Each point is reached from the start by the listed moves, each made once or not at all, plus a little noise. Is the number of moves made odd or even? Then give how often each move was made.

Moves:
(1): [45  8  7]
(2): [ -5  41 -17]
Start: [ -7  17 -16]
Points:
[-12  60 -32] -> odd (0, 1)
[ -9  19 -16] -> even (0, 0)

Moves:
(1): [35 -4 -1  0 -1 -6 -2  1 -3  3  1  2  4  0]
(2): [ 2 24  1 -3  2 -2 -1 -3  1  1 -3 -3  4  2]
(3): [-3 -2 37  3 -4 -3 -8 -6  0 -3 -2  3  5 -3]
(4): [ 2  2  0 25  4 -1  1 -3  6  1  4 -1  0  0]
(5): [ 1 -4  4 -3 37  2 -3  8  1  4  6  2  2 -3]
(6): [ 6  2  4  0 -1 28  2 -1  6  0  0  1 -4  0]
(7): [-1 -2  4 -2  3 -3 36 -2 -2  2 -8  7  0 -2]
(8): [ 1  3  2  4 -3  0  1 23 -1  1  2 -1  2  2]
(9): [ 3 -1  2 -3 -1 -4  2  3 20 -2  2 -4 -5 -1]
(10): [-2 -1  1  0 -1 -1  1  1  4 30 -1  1 -3  0]
(11): [ 0  2  2 -3 -3  0  5 -3 -1  2 30  2  3  4]
Start: [  1  -2  -9  -9   6 -12  16 -13 -22   7 -11 -14   5  24]
Points:
[ 40  -5  -4  17  42 -15  12  16 -19  16   1 -12  12  22] -> even (1, 0, 0, 1, 1, 0, 0, 1, 0, 0, 0)
[ 11  -1  42  12  34  12  15   8   9  11  30 -13   9  22] -> odd (0, 0, 1, 1, 1, 1, 0, 1, 1, 0, 1)
[  8  26   1   8   8 -21  60   2   1  11  15 -14  10  29] -> even (0, 1, 0, 1, 0, 0, 1, 1, 1, 0, 1)
[45 -2 41 15 -1  0 52 -1  3 11 17 -5 11 23] -> even (1, 0, 1, 1, 0, 1, 1, 1, 1, 0, 1)
[  7  -2   2   9  42  17  21 -11  -6  45  29  -9   3  25] -> odd (0, 0, 0, 1, 1, 1, 0, 0, 0, 1, 1)

Moves:
(1): [21  1  0 -2  3 -2  0  1 -1 -1  2 -4 -7 -4  2  5 -7 -1  0  6  0  9 -3 -1
 -2]
(2): [ -2  25 -11  -4  -7   4   3  11  -3   3  17   2  -4  -3   0  -8  10   0
   2  -1  -2   5  -6  -8   0]
(3): [-4  7 20 -4  4  3  1 -5  6 -1  3  0  0 -5 -3  1  1 -1  3  5  7 -3 -6  1
 -1]
(4): [ 3 -1  8 29  3  0  5 -1  4  0 -1  7 -1 -4  3 -4  8 -3 -4  0  0 14  3 -3
 -3]
(5): [ -5   1  -4  -5  30   7   0   5 -12  -6   2   4  -6   4  -1  -1   0   5
   4  -4   2   1   5  -4   2]
(6): [  6  -5   0   1 -10  21   2  11  -1  -3  -4  -3  -3  -8   5  -2   3  -9
   1   4  -1  -4  -5   2  -2]
(7): [-1 -4 -4 -3  0 -2 20  6  0 -4  3 -6  3  0 -8 -3 -1  0  3  4  2  1 -1  3
 -2]
(8): [ 1 -5 13 -4  2 -9 -5 24  1 11 -4  1  2  1 -1 -1  7  2  0 -1 -6  0 -1  1
  0]
(9): [-3  5 -1  0  9  2 -3  2 16  1 -4 -3  4  2  6  3  1  0  2  5  0  2  4  6
 -1]
(10): [  1   1   6   1   4  11   4  -6  -5  27  -3 -10   3   6  -5   5   1   4
   3  -9   7   5   5  -2   6]
(11): [ -3 -10   2  -1   0   1  -2   3   9   1  25   1  -4   0  -4  -1   1  -3
  13  -8   1  -5   8  -7   9]
(12): [  1  -9  -7 -12  -7   4   7  -4   0  12   4  30   9   0   7   0   1   4
  -8   1   2  -4   6   4  -1]
(13): [10  3  2  0 -2  7 -6 -3 -6 -5  1 -1 32 -4 -6  3 -3  3  3 -3 -8 -2  1  0
  5]
(14): [ 5  3  3  2 -5  4  2  2  0 -7 -5  1  1 30 -5  3  6 -4 -1  3  6 -5  0  0
 -4]
(15): [-4 -2  5 -3  0 -2  6 -1 -4 -5  0 -7 -1  6 21  1 -4  1  1  1 -5 -4 -1  2
  4]
(16): [-8 -4 -2  1 -2 -1  6 -2  1  2  1 -1 -4 -2 -3 30  7  4  6 -7 -5  4 -6 -6
 -4]
(17): [ 9 -2 -4 -4  0 -3 -2 -6  2  0  0 -4 -1 -5  1 -3 18  1 -4 -3  3 -7  0  1
 -4]
(18): [  5  -1   1   7  -1   6  -3   1  11   1   6  -2  -6   4   1  -7  -3  30
   4 -10   3   3   0   7   1]
(19): [  4   7   2   1  -2  -2  -3   0  -2  -2 -12   7  -2   1   0   2   1  -2
  32  -1 -10   2  -5   2   0]
(20): [-3  2 -6  4 -4 -2 -5 -1 -5  8  2 -4  2  0  2  7  3 12  2 22  6  0 -3 -4
 -2]
(21): [-6  3  2 -6  1 -4  3  5 -4 -2 -5  0  7 -4  4  3  0 -1  2 -9 28  4  3  1
  4]
(22): [-4 -8  1 -9  1  2 -4 -1  2  0  2 -2  4  4  4 -2  7  0 -4  2  0 24  2  5
 -1]
(23): [-2  5  3 -2 -8  2  0  2  3 -5 -1 -1  0 -3 -4  4 -1  1  4  3 -4  1 20  3
 -2]
(24): [-4  6  4  4  0 -3 -1 -1 -9  8  8  0 -3 -1 -3  3 -1 -7  2  3  0 -8 -5 26
  4]
Start: [  6  -3  -9  -3   1   1  -6   2  -4   8   4  13  -9  -7   9  -8 -17   3
   3 -18   2  -5  -2  -1  -9]
Points:
[  7   0  10  -9  18  28   6  -6 -32  28   5  29  36  19  25   3  17   6
  -1 -33  34  14  36  32  -1] -> even (0, 0, 0, 1, 1, 0, 0, 0, 0, 1, 0, 1, 1, 1, 1, 0, 1, 0, 0, 0, 1, 1, 1, 1)
[ 14  12   2  -7 -30  26  19   8 -29  22 -10 -15  27   6   8  47  14   4
  56  -8  23 -17   5  28  -7] -> odd (0, 0, 0, 0, 0, 1, 1, 0, 0, 1, 0, 0, 1, 1, 1, 1, 1, 0, 1, 1, 1, 0, 1, 1)
[ -2  15  -2 -18  20  29  -3  20 -12  19  30   6 -18  39  22 -15   2  34
  60 -53  34  25   7  -6  10] -> even (0, 1, 0, 0, 1, 0, 0, 0, 0, 1, 1, 0, 0, 1, 1, 0, 0, 1, 1, 0, 1, 1, 0, 0)
[ 20 -11  22  -1  23  36  -2  35  24  18  -3  45 -23 -19  26  20   8  32
  44 -12 -11  43  13  14 -23] -> odd (1, 0, 1, 1, 1, 1, 0, 1, 1, 0, 0, 1, 0, 0, 0, 1, 0, 1, 1, 0, 0, 1, 1, 0)
[ 17  -4  15   6 -13  19  20 -11   8  38  19  35   1  12  -9   1  21  11
  46  -1  21  -6  27  -4 -13] -> odd (0, 0, 1, 1, 0, 0, 1, 0, 0, 1, 1, 1, 0, 1, 0, 0, 1, 0, 1, 1, 0, 0, 1, 0)

Moves:
(1): [15  3  0  3 -2 -1  2 -4 -4 -4 -3 -4  0 -4 -4 -3  0  2  0 -3  1 -3 -2 -4
  9 -4  1]
(2): [-5 21  2 -1 -3  3 -7  2 -1  6  1  0  7  4 -1 -5  6  0  1  0  1 -6  4 -1
 -5  3  3]
(3): [ -5  -2  35   3  -4  -7   1   0   0  -2  -1  -6  -3   0  -7  -7  -4  10
   4   3 -12   1   6   0   3   0  10]
(4): [ -5   3  -6  19   4  -6  -8   8   0   6  -1   5   4   4  -3   2   0   0
   2   1  -1   3  10 -13  10   1  -2]
(5): [ 1  5  2 -1 17  2  3 -1  1  7  5  5 -7  1 -1  0  3 -3 -2 -7 -2 -5  4 -6
  4  4  5]
(6): [  0  -4   4  -3   7  28  -2  -3  -1  -4  -2  -2  -4   2   4  -5   1  -5
   2   2 -10   1  -1  -7   9   4  -6]
(7): [-6  3  2  7 -7 -3 21  0  2  7  1  4 -3 -9  3 -4 -1  0  0 -2  1 -3  0 -8
  5  6 -4]
(8): [ 7 -2  2 -6 -9  0 10 30  8 -1  3 -4 -2  0  3 -1  2 -3  3 -4  7  0 -1 -5
 -1  1  4]
(9): [ 3  1 -1  2 -1 -4 -3 -7 16 -2 -2 -6  1  2 -3 -1 -3 -6  6 -3 -1 -3 -4 -2
  0  6 -3]
(10): [ 7  3  0 -2 -8  0 -4 -4  0 18 -5  4 -3  7 -1  0  0  3  0  0 -3 -3 -4 -5
  0 -3  4]
(11): [  4  -7  -2   6  -6   5  -3   2  -1   6  25   0   5  -5   0 -10   8  -3
   0  -3   0   9   5   9  -9   5   0]
(12): [ 5 -3  2 -2 -4  1  3  3  0 -9 -2 23  3  7 -8 -1 -3 -9 -4 -1 -4 -5  2  7
  2  8  3]
(13): [-1 -5  8 -6  9 -3 -5  2  1  8  0 -2 33 -2  4  5  2 -3  5  2 -4  1  0  4
  1 -1  3]
(14): [ -1  -1  -3  -4  -5 -10   8  -1  -2  -4   0  -4  -1  22   4  -7  -1   2
   0   1  -3   8   3   3   7   2  -1]
(15): [ 0  5  8  0 -1  3 -6  5  2 -2 -7  7 -1  2 32  3 -7  3 -3 -7 -7 -4  4  1
 -3  5 -4]
(16): [ 0  0 -1  0 -1  3  4 -7 -2 -1  2 -3  1  4 -1 15 -1  0 -1  0  0  5  9  1
 -2  3  6]
(17): [-3 -6  1  1  4  3  4 -2 11 -3 -5  2 -7 -2  3  4 23  5 -4  5  0 -3  4 -1
 -4 -6  7]
(18): [ 3 -2 -1 -2 -1  1 -2 -2 11  1  0  6  3  2 -3 -4 -5 19  0  3  1 -3  6  2
 -2  0 -3]
(19): [ 6  0  1  1  0 -5 -1 -4 -3  0 10  4 -7  0  2  1  5  2 18  5  0  0 -3 -3
  1 -1 -3]
(20): [11  5  6 -3  5 -3 -3  2 14 -2  9 -3 -2 -2  7  5  3 -8 -7 25  3 -1  0  2
 12 10 -1]
(21): [ -1  -1   8   2  -3   3  -1  -6   4  -2   2   5   3   7   5   6  -1  -6
   4  -4  15   1   1  -4   0 -10   1]
(22): [-4  6  2 -1  2 -2  0 -4  6 -2 -6  5 -3 -5 -6 -7  0 -4  2  0 -1 21 -3  2
 -4 -1 11]
(23): [-4 -1 -3  0 -3 -6  0 -1  0  2 -4 -1 -3 -3 -3 -2 -3 -7  5  3 -1 -3 16 -2
  2  0 -3]
(24): [ 3  2  3  5  6 10  3  1 -2  3 -1  1 -3  5 -1  1 -5 -2  5  0 -3 -3  0 14
  5 -1 -2]
Start: [  3  -3   0  13   5  -7   7 -16  17  -5  -1   6   6  -5  -3   0  -6  22
  -5  -5   2  -3  -3   2   3  -4 -17]
Points:
[  1  18  41  13 -14 -16  43 -13  53  17   0   4  -9  32   4   5  17  24
   6 -13   7 -10  16 -26  11   3  17] -> odd (0, 1, 1, 0, 1, 0, 1, 1, 1, 1, 0, 0, 0, 1, 0, 1, 1, 0, 0, 0, 1, 0, 0, 0)
[ 10  -4  50  28 -11  19  -3  16  60  -7  26  33  12  10  -5 -18  21  17
   1  23  -1 -13  49 -10  19  12  -1] -> even (0, 1, 1, 1, 0, 1, 0, 1, 0, 0, 1, 1, 0, 0, 0, 0, 1, 1, 0, 1, 1, 0, 1, 0)
[ -3   1  58  19  21  31  31 -18  48  -9 -20  50 -19  -2  13 -22  -6  40
  -8 -10 -33  -5  23   7  19  17   2] -> even (0, 0, 1, 0, 1, 1, 1, 0, 0, 0, 0, 1, 0, 0, 1, 0, 1, 1, 0, 0, 0, 1, 0, 1)
